Each row of a before or after table is a point. The points were changed in one or more steps. Then noise was added and the rows were shuffled. The steps act on columns, c1 being the first. Write out the steps. A step turns or swaps two columns, mirrors them in a line or flattens them onto one, adds a multiple of one to another, or multiplies or shifts one. Angles are multiples of 10 degrees, from the lower column toward the higher: turns from -170 to 170, lines from 10 to 170 but not 90. Use the fewest steps. Two steps may share a column if one is a turn and the other turns, adds or multiplies; they go together, in the order done. Otherwise the lowest column goes first.

Before (8 x 3):
[[ 51 -27 -14]
 [ 65  61 -49]
 [  9 -60  56]
 [ 36 -34  27]
 [ -8  48 -19]
 [ 30  47  48]
 [ 54  44  -1]
 [ 12 -20  35]]
After:
[[-32 -33   2]
 [ 24  23  51]
 [ 57  17  16]
 [  8 -48  42]
 [ 39  10  -6]
 [ 74  33 -24]
 [ 35 -64   0]
 [-34 -58  74]]
Steps: turn c1 and c3 by 120 degrees; turn c1 and c2 by 160 degrees

Before, 14 rows:
[[-20 -15 -86   0  23  16 -66 -50]
 [ 24  -9 111 -83   2 -28  20  -8]
 [ 49  58  71 -24  -7 -61  15  23]
 [-52 -21 -39  30 -46  19 -34 -35]
 [ 34  17  56  -7  12   7   1  -9]
 [ 56   3  21 -30   6 -47  21 -33]
 [-66  95 -34   2  18 -76 -25 -35]
 [-15  33  25 -10  18   1  70  32]
 [-17  -7   2  19  -4   0  32 -60]
 [ 34  18  46   0  12  10  44   9]
 [ -9  21  15  15 -20 -65 -45 -18]
 [-49  62 -69   4 -86  28  -4 -33]
 [-17 -64 -56   2 -41  54 -17   4]
 [-10  62   6   6  21 -25 -62 -53]]
After, 14 rows:
[[ 80  15  34 -11  10  11  47 -33]
 [ 15 -18 -33   3   3 -38  32 -32]
 [-54  55 -80 -20 -61   1  -4  26]
 [ 44  19  80  -8   1 -27  17 -79]
 [ 55  33  33  -9  10  18  70  -5]
 [-34 -59 -64  22 -26  45 -19  23]
 [ 79  11  20  -5   5 -56  23 -11]
 [-87 -29 -56  11 -34  -6 -32   4]
 [-91  85  -5 -29  15 -81 -26  41]
 [ 35  17  23  -5   7   1   0 -51]
 [-71  51 -15 -22  15 -51 -61 -20]
 [-53  12  31  -4 -15 -61 -44   5]
 [ 65  58  90 -23  -5 -34  15 -19]
 [-89 -12 -92   4  16 -17 -66  34]]
Steps: add 1 times c7 to c1; flatten c2 and c4 onto the line at 160 degrees; turn c6 and c8 by -40 degrees; turn c3 and c8 by -50 degrees; multiply c5 by 0.7

Before (11 x 12):
[[-14   0 -10  -9  -7  38 -25   7  -6  24  23  22]
 [  3 -27 -15  -9 -25 -28   1  10  45 -21  51 -14]
 [-23  24   4   8   2 -24 -12  -1  19 -57  16   0]
 [-29  50 -28  17  -2 -25  11  41  19 -12  23  27]
 [-33  67 -64  33   2 -22  31 -15  -8  17   2  10]
 [  8   4 -34 -14   2 -12 -38  -6   6 -22  -4  41]
 [-27  -3 -28  50  26  11  -5  34 -23  48  22  22]
 [-63 -30   6  -6 -11 -13  22 -26  16  28 -47  24]
 [ 18 -14  -5  17  15  30  24 -11 -25  14 -15  11]
 [-12  10 -11 -21  10  -8  14  31  24  41  48 -54]
 [-27 -32 -28 -32   7  -4 -21  10  10 -22  36  44]]
After (11 x 12):
[[  14   -8   -6   -5   14   26  -31   20  -57    0  -12   12]
 [   6   14  -34    4    7   -6  -13    8   29  -17    1  -56]
 [ -36   66  -62   10    8  -28   -4  -64  -35    5    1   36]
 [  -1  -31  -17   10  -19  -26    7    8   95    1   54    4]
 [ -16    8  -11  -13   -7   33   -9  -20  -30   20   26  -27]
 [ -32    1  -28    0   21   -4  -14   -9  -90   30   17  -14]
 [ -63  -19    8    6   -8   -7  -44 -119    3   34  -46    6]
 [ -22  -11  -29   -2    7   10  -34  -26   35  -12   38  -43]
 [ -12  -12  -10    2    5    2   41   14   -1   49   50   38]
 [ -20   14   10   13    1  -20   10  -35   87  -39   14   -3]
 [ -29   58  -36    8   -2  -19  -17   -1   46    0   23    6]]
Steps: add 1.5 times c1 to c8; turn c2 and c12 by -20 degrees; turn c7 and c12 by 120 degrees; flatten c4 and c6 onto the line at 110 degrees; turn c9 and c10 by 30 degrees; multiply c9 by 2

Before:
[[  38   11  -48   -2   23    4  -29  -10  -24    8   55    3   20   12
    13  -26   -5   51  -26    5]
 [  27  -18  -16   23   20  -36    5  -10  -23   -5   21  -33    6    3
    36  -15   11   -4  -34    0]
 [-121   10   52   61   -1   -3    7   -8  -29   20  -90   23  -21  -24
     0  -35  -21  -17   18   30]
 [  28   -8    5   11   23    8    7   -8  -10   17   43    8  -13  -37
  -100   12  -24    7  -24   11]
 [  -9  -27   13  -21   12    1    7  -16  -11  -26   54    2    0   12
    12    8    8   -5  -25    9]
 [  38   17  -24   37   25    1   -5   -3   22   14   19   21    4  -32
   -27   12   53  -24  -35   27]
 [   3    0  -50  -35    6  -40   -2   70  -23  -45   33   26   29   20
    36  -14  -20  -36   35   27]
 [  40  -12    6  -41   19  -28  -24  -29  -21   26   35   12   30   22
     5   -4    3  -39  -12   -5]]
After (8 x 20):
[[ -93   11   39   60   12  -22    7   -9  -27   18  -92  -32  -46   82
     7  -35  -22   73   20   17]
 [  52   19  -17   33   -5   10   -4   -3   23   14   17  -28   12   15
   -33   12   56   28  -37   15]
 [  33    8  -39   -5  -25   20  -30  -10  -25    6   54   -6    2  -18
   -16  -26   -6   48  -27    0]
 [  26  -20    3   23  -18   -3    5   -9  -22   -1   18   10   -6   -5
    39  -15    8   30  -33  -33]
 [  -2   -1  -17  -39  -14   13   -1   70  -21  -46   31  -29   17  -16
    33  -18  -17  -89   35   21]
 [ -11  -26   10  -22  -13   -3    6  -16  -10  -27   53  -10    9    0
    21    9   10  -34  -26    4]
 [  28  -11   19  -38  -30   -8  -25  -31  -22   25   36    2   27  -30
   -22   -4    4 -104   -8   15]
 [  42   -8    1   12   -9    3    4   -6  -10   16   43  -10   -5   22
   -94   13  -25   25  -24    3]]
Steps: turn c5 and c14 by 150 degrees; turn c1 and c14 by -30 degrees; flatten c3 and c6 onto the line at 150 degrees; add 1.5 times c4 to c18; add 1 times c7 to c15; turn c12 and c20 by 100 degrees; add 0.7 times c16 to c13

Before:
[[   3  -18    2    8  -13    4   14   15   13   11   -4   14  -18   15
   -11   -2    6   -7   10  -12   12  -12    1  -15   16   15  -10   -2
     3    6    4  -29  -17   21  -42  -10    7  -40  -14  -13   25   29
    12   -9  -13  -13   21    9]
 [ -13   23    6    9  -16   14    2   24  -19   -3  -12   -9   -8   14
     0   10   -3   -4    4    2   18   11   -6  -15   11   14   12   -6
    -6   12   14    9   -1   -1  -25  -19   -4   18   -5  -16  -19   25
    11    3    9   12    5    2]
 [  -9   18  -18    7    2  -38   10    7  -18   -7   -5   37    1   -1
    13  -74  -11    3    1  -18   -3   -6   -8   26    7    7   15   -6
     9   17    5   19   -6    9  -10   -9    9   17   -5   -7    7   11
   -24  -11   13   14  -11    6]
 [   2    9   -3    9   45  -10  -22   28   -9    5   -5   -9    1  -20
    21   -3  -11   -5   14    0  -13   11   -2  -15   15   -4  -17  -15
     9   19    1   14  -12   22   -1   14  -11   13   24   -8   22   17
    22   -5    2  -14   60    0]
 [ -19    5   11   34  -13   13    1   -9   21    2  -21   -2   -3   21
   -10   11  -12   -2   -3  -11   15   -5   -4   19    6   -5   -4   -5
     5   15   -9   -2  -13   25   -4  -17    9   -6  -14    6  -21 -121
    24    7  -16   -8   -1   18]
 [  -1   14    5   12   -1   17    1   -3   11   -7   -7   -3   54   20
   -12    8  -11   49   12   13    1    0   -4   -9   -1  -12   14    4
    10    0    7   13   -3    8  -13   12  -18   -2  -14  -13   20   28
     5   24   -2   35    7    8]
 [ -33   12   10   -1  -16   -4   14  -10   -3   14   30   12  -19   13
    -9   -2   10  -14    5    1   -1    8   -5   -8   -5  -16    7   -6
   -72  -34  -14    7   -3   -6  -12   -2    8  -36  -15  -18    2   18
   -63  -15  -10   10   -2   -3]
 [  -3   16  -33   19  -17   14   -9    7   11   -6   -5    2  -18   11
    -8    9   -7   -1    2   -1   10  -13    6   -7   -3   10   19    8
     8  -27  -18    4  -12   18  -19    5   15   -5   -1  -17   14   29
    25    0    1   -1  -13    7]
 [ -26    3  -32    3  -20    8   14   -8   10   11   11   10  -17    0
    -1   11   29    8   16   -2   19    8   -5   -7   16   -3    7   -9
     2   -7   10   15  -16   -8   -8   11   -8   13  -14   -5   11   10
    18  -14    4   -8   -7    8]
 [   2   -3    6    0  -19   19    7  -12  -16   -8  -18   11   -6   30
    -8   -4  -11   14  -68    9  -21   -7   28   -3   12   -5   19   -9
    15   16   13  -24    7   23  -17   -3    9    9  -16   28   25   29
    24  -12  -13   -4  -12   12]]
After (10 x 48):
[[   4    9   -5  -26   47   -9    9   27   -8    5   -8   -7    1  -21
    25   -2  -10   -3   12   -2   -9    9   -3  -16   20   -3  -19  -13
     9   19    3   27  -13   23   -2   11   -9   16   22  -10   20   16
   -63  -15   -1  -15  -21    1]
 [ -42    5  -32  -32  -21   10   43   -6   11   11    3    8  -17    3
    -1    9   29   10   14   -4   18   11   -6   -9   17   -2   10   -9
     2   -8    8   19  -20   -9   -8   10   -4   15  -16   -6   10    9
    -6  -43    2  -10   17   -5]
 [   1   -2    9   54  -18   18   39  -11  -15   -9  -18   12   -7   30
   -10   -7  -13   13  -68    7  -22   -7   29   -2   15   -3   19   -8
    15   16   12  -30    7   24  -18   -2    9    9  -16   26   22   30
    -5  -38  -13   -7   22   13]
 [  -9   15  -34    0  -21   12   21    8   11   -7   -9    1  -16   13
    -7    9   -9    1    1    0    9  -12    7   -6   -5   11   16    7
     6  -22  -19   19  -12   18  -20    7   15   -3   -1  -16   14   27
    -4   -1   -2   -1   27    6]
 [ -22   23    5  -15  -15   13   32   22  -18   -5   -7  -10   -7   13
     0    8    0   -4    5    2   17    9   -3  -15   13   13   11   -8
    -6   13   16   22    0   -1  -25  -19   -6   18   -5  -18  -20   28
   -11    9    6    9    6    4]
 [ -53   14   10  -17  -17   -6   44  -10   -4   15   25   11  -20   12
   -11   -3   11  -14    4    2   -2    7   -5   -8   -5  -14    6   -7
   -73  -35  -14    8   -3   -7  -14   -2    9  -38  -18  -19   -1   17
    42  -47  -10   12  -45  -15]
 [  -2   14    3  -22   -1   16   29   -4   12   -7  -12   -3   52   19
   -15   11   -9   50   12   12   -1    1   -6   -6    2  -14   11    5
    12   -2    6   25   -1    9  -16   13  -18   -2  -16  -12   20   27
   -10   69   -6   36   -3    9]
 [   6  -20    1   69  -11    2   45   12   15   12   -8   12  -19   17
    -8   -5    6   -6   10  -10   13  -13    2  -15   15   11  -12   -1
     0    6    2  -30  -14   19  -42  -10    5  -39  -15  -12   25   26
   -22  -27  -12  -11   -3    3]
 [ -15   19  -19  -38    4  -36   39    7  -19   -9   -7   38   -1    2
    14  -73  -12    3    1  -19   -3   -3   -9   27    4    7   16   -5
     7   17    7   31   -6    8  -10   -7    7   20   -4   -6    6   13
    26  -30   14   16  -14    1]
 [ -29    5   11   22  -12   13   31   -8   22    5  -23   -1   -6   20
   -10   13  -13   -3   -2  -11   13   -6   -4   19    7   -3   -3   -2
     6   15   -8   25  -14   26   -5  -16    6   -4  -17    7  -23 -123
   -17   25  -15  -11   20   11]]
Steps: multiply c1 by 1.6; multiply c32 by 2.5; turn c4 and c32 by 60 degrees; shift c7 by 30; flatten c11 and c48 onto the line at 150 degrees; turn c43 and c47 by 130 degrees; multiply c44 by 3
